Rows are points. The ring and each string are closed loops that go straight from each point to the next, and from the last back to the first. Before rounding, they use only three directions, however many columns there are. Count how often each string passes through the ring. Passing back the other way cancels.

Ring, 7 rows:
[[ 31  21  -4 -10]
 [ -8  31   3 -37]
 [-43  33 -11 -48]
 [-51  20 -36 -34]
 [-26   3 -46  -8]
 [ 13  -4 -42  12]
 [ 40   5 -25  13]]
String, 27 rows:
[[-11 -16 -23  -7]
 [  1  33 -43  -8]
 [ -7  12 -60   5]
 [-20 -16 -55   6]
 [-24 -29 -32  -3]
 [-10   2 -30  -9]
 [  5  36 -51  -3]
 [ 13   7 -65  20]
 [ 21   5 -57  20]
 [ 26  33 -56  12]
 [  1  19 -28 -10]
 [ 39  32 -47  14]
 [ 63 -11 -22  29]
 [ 53 -24  -4  19]
 [  9 -12  -4  -8]
 [ 16  26 -27  -7]
 [ 64  40 -28  13]
 [ 56   2  -2   9]
 [ 29  -9  -1  -1]
 [ 62 -10   0  16]
 [ 60  -1 -13  19]
 [ 31 -22  -6   8]
 [  3   9 -22 -10]
 [ 20  30 -41   2]
 [ 44   5 -53  30]
 [ 26 -19 -47  26]
 [ -1 -39 -30  11]]
Times through: 4

Ring (9 x 9):
[[-13 -12  14 -35 -32 -40  -7   5 -29]
 [  1  25   5 -24 -48 -19  -2   7 -10]
 [ 10  39  -3  -3 -38   7   9  18  13]
 [ 15  34  -1   6 -13  24  16  30  30]
 [ 15   7  12  -1  28  30  20  43  40]
 [  4 -30  22  -7  55  18  19  47  32]
 [-11 -59  22  -5  60   0  16  43  14]
 [-29 -76  17  -5  40 -28   8  30 -16]
 [-29 -59  16 -19   7 -43  -1  16 -31]]
String:
[[  3  11   4  -5 -13   2  10  24  10]
 [ -4  19 -17  29 -30   9  15  22   9]
 [ -3  25 -18  26 -38   7  14  19   7]
 [ -4   8  -5   9 -23  -2  10  20   3]
 [  0   3   9 -15 -13  -7   6  20   2]
 [-11  -5  -5   9 -20  -9   9  19  -5]
 [-18   2 -15  16 -46 -20   5   9 -19]
 [ -4  20  16 -54 -64 -46 -14  -6 -33]
 [  1   8  35 -81 -43 -51 -18  -3 -32]
 [ -6 -13  29 -59 -20 -42 -10   7 -25]
 [ -9 -21  14 -18   0 -18   4  21  -7]
 [-30 -45  -5  17  -4 -26   8  19 -21]
 [-13 -30  14 -17   5 -22   4  21 -10]
 [ -9 -34  31 -47  11 -31  -3  19 -14]
 [-30 -78  38 -56  21 -62 -10  13 -43]
 [-46 -92  12  -5  17 -55   0  16 -45]
 [-41 -76   4   7  12 -42   5  18 -35]
 [-37 -77  21 -28  12 -57  -5  13 -43]
 [-26 -62  37 -61   5 -63 -13   8 -44]
 [-33 -63  30 -56 -11 -73 -15   1 -56]
 [-36 -48  -2   5 -19 -44   1   9 -38]
 [-22 -28   0   1 -16 -28   4  15 -21]
 [ -9 -14  10 -15  -8 -18   4  19  -8]
 [ -4  -3  14 -27 -17 -20   0  15  -8]
 [-13 -17  -2  10  -7  -9  10  23  -3]
 [-16   0 -17  26 -36 -10  10  15 -10]
 [ 10  59  -6 -14 -74  -8   0   3  -3]
 [ 22  71   2 -27 -67   2   0   7  10]
 [ 23  49  17 -42 -34   3   1  16  16]
 [  4   4  13 -20  -5  -3   6  24   8]
 [ -4   7  -7  15 -16   4  13  24   9]
 [  7  16   8 -13 -13   3   8  23  12]]
Times through: 1
String, 23 rows:
[[ 18  43  13 -33 -32   2   3  17  14]
 [ -6  -8   2   4  -3  -2  11  26   6]
 [ -8   1 -16  37 -11  12  19  29  13]
 [ 14  39 -18  42  -9  44  27  38  45]
 [ 41  52  20 -20  19  50  20  45  64]
 [ 39  30  38 -48  37  36  13  45  56]
 [ 16   0  30 -36  29  11   9  36  28]
 [ -4 -21   9   2  21   4  14  34  14]
 [-12 -41   4  22  40  10  21  42  18]
 [ -8 -67  27  -4  83  11  20  53  26]
 [ -6 -74  44 -36  86  -5  11  48  16]
 [ -9 -54  33 -32  49 -15   7  35   3]
 [-14 -45  18 -13  27 -16   8  29  -3]
 [-20 -39   0  15  11 -12  12  27  -5]
 [-38 -64  -9  34  11 -24  13  25 -21]
 [-40 -78  16 -20   6 -58  -4  11 -47]
 [-23 -50  39 -75 -13 -72 -19   0 -52]
 [ -6 -16  30 -59 -14 -40  -9   9 -23]
 [ -6 -14  13 -18  -3 -15   5  21  -3]
 [-21 -19 -10  20 -22 -18   9  17 -15]
 [ -7  20  -1 -17 -59 -28  -3   2 -22]
 [ 16  64  10 -50 -80 -22 -10  -4 -11]
 [ 21  62  11 -42 -60  -6  -3   7   5]]
Times through: 4
